Each row is a point. Each copy is the shape, with its points in the same order, turned, moved and blurred by noise. Say if it was mirrored as well.
(in the rows, 128 means zero)

Shape, 5 rows:
[[ 90  95]
 [137 131]
 [143 185]
 [124 135]
 [106 118]]
Copy 1 (5 x 2):
[[140  91]
 [111 143]
 [132 194]
 [126 142]
 [135 121]]
Copy 1 is: mirrored
Copy 2, 5 rows:
[[112  93]
 [128 152]
 [178 171]
 [135 136]
 [127 116]]
Copy 2 is: mirrored
Copy 3:
[[147  88]
 [117 140]
 [ 62 152]
 [115 127]
 [127 108]]
Copy 3 is: only turned

Shape:
[[141 130 115]
 [143 125 194]
 [143 135 132]
 [143 192 116]
 [109 127 151]
 [112 121 131]
 [ 65 152 120]
 [140 139 118]]
Copy 1 (8 x 3):
[[144 135 110]
 [135 143 188]
 [138 141 123]
 [ 99 165  97]
 [128 106 143]
 [136 104 129]
 [ 91  78 110]
 [142 135 103]]
Copy 1 is: only turned
Copy 2:
[[116 131 126]
 [188 123 153]
 [128 131 137]
 [ 86 139 180]
 [142  93 141]
 [127  96 126]
 [ 97  59 150]
 [111 130 133]]
Copy 2 is: only turned
Copy 3:
[[140 152 131]
 [ 97 117 191]
 [130 153 145]
 [ 95 197 119]
 [109 118 138]
 [126 127 127]
 [ 94 123  74]
 [135 156 132]]
Copy 3 is: only turned

Shape (9 x 6):
[[ 98 103 110 101 102 129]
 [137 161 145 160 140 163]
 [114 131 122 137 148 170]
 [113 113 154  95 114 165]
 [ 78 148 144 159 147 126]
 [163 122 125  99 109 113]
 [172 102 134 110 110 142]
 [166 181 122  96 105 122]
 [ 85 123 120 104 155  81]]
Copy 1 (9 x 6):
[[115 115  69 131 132 111]
 [ 96 115 166 131 113 166]
 [114  96 127 111 126 161]
 [124 108  94 111  82 130]
 [ 80 105 151  96 143 121]
 [137 160 111 158 120 123]
 [155 134 111 163 100 133]
 [ 99 191 118 155 114 152]
 [117 146 107  87 167  93]]
Copy 1 is: only turned
Copy 2, 9 rows:
[[139  68  99 123 113 118]
 [127 166 127 117  84 149]
 [117 134  90 128  87 142]
 [104  81 126 121  87 150]
 [137 143 121 166  89 110]
 [128 102 135  83 146 125]
 [120 104 124  86 143 165]
 [131 126 150  56 107 106]
 [116 105 112 149 131  65]]
Copy 2 is: only turned
Copy 3:
[[136 100 117 115 117 165]
 [ 96 171 114 170 125 110]
 [ 94 143  86 147 130 135]
 [102 129 125 159 141 178]
 [ 84 139 115 135  75 125]
 [141 126 154 130 165 129]
 [132 116 143 167 173 134]
 [159 182 154 132 155 132]
 [ 96 110 140  71 111 128]]
Copy 3 is: only turned
Copy 4 (9 x 6):
[[ 77 100 125 146 123 149]
 [147 176 136 149 114 112]
 [116 163 124 167 130 141]
 [107 124 162 168 100 164]
 [ 88 169 148 148 146  95]
 [140  92 140 114 120 150]
 [156  91 136 147 109 154]
 [143 133 138  77  97 145]
 [ 72 120 155 113 178 134]]
Copy 4 is: only turned

Shape, 11 rows:
[[146  91 133 118 175 142  75 137]
 [112 113 107 152 113 110 120 127]
 [142 159 118 158 133 126 159 147]
 [137 109 138 112 119 102  78 137]
 [113 141 101 122 128 108 161  84]
 [132  81 133 161 107 134 134  58]
 [104 151 127 139 151  98 181 183]
 [104 153 109 132 104 146 163 126]
 [107 163 125 170 140 124 154 103]
 [144 150 145 103 112  92 170 174]
 [131 118 174 102 146 136 102 137]]
Copy 1:
[[100  95 134 100 162 163 100 110]
 [142 131  86 134 121 128 116 128]
 [137 145 130 119  78 128 137 158]
 [140 121 120 117 174 146 139 106]
 [109 184 119 165 112 123 102 141]
 [150 118 125 198 140 139  71 145]
 [102 136 114 115  75  96 176 142]
 [145 165 124 141  77  96 106 121]
 [129 150 123 163  68 148 126 132]
 [129 152 145 111 119  84 178 143]
 [117 113 165 126 151 132 132  93]]
Copy 1 is: mirrored
Copy 2 (11 x 8):
[[129 131 101 168 115 168  97 168]
 [128 117 146 140 138  95 132 133]
 [105 126 103 122 140  96 175 111]
 [130 159 152 142 126 140 119 163]
 [110 102 140  81 139 106 121 104]
 [172 121 138 125 173 115  87  88]
 [ 74 108 137 139 107 116 196 104]
 [136  95 133  91 142 110 176 121]
 [102 100 121 119 181  98 152 107]
 [ 99 165 143 108 100 131 191 106]
 [124 143 135 135 139 184 138 151]]
Copy 2 is: mirrored
Copy 3:
[[126  70 121  96 142 124 149 110]
 [117 139 136 138 110 128 100  96]
 [167 140 140 148 131 145  85 143]
 [112 126 115  87 107 116 134 117]
 [109 141 159 180 117 108 108 146]
 [123 120 210 145  94 100 131  89]
 [163 126  93 175  99 169  83 154]
 [142 169 145 178 132 145 119 126]
 [127 136 175 167 126 160  88 143]
 [172 158  93 139  87 129 112 170]
 [134 105 128 102 111 145 166 143]]
Copy 3 is: only turned
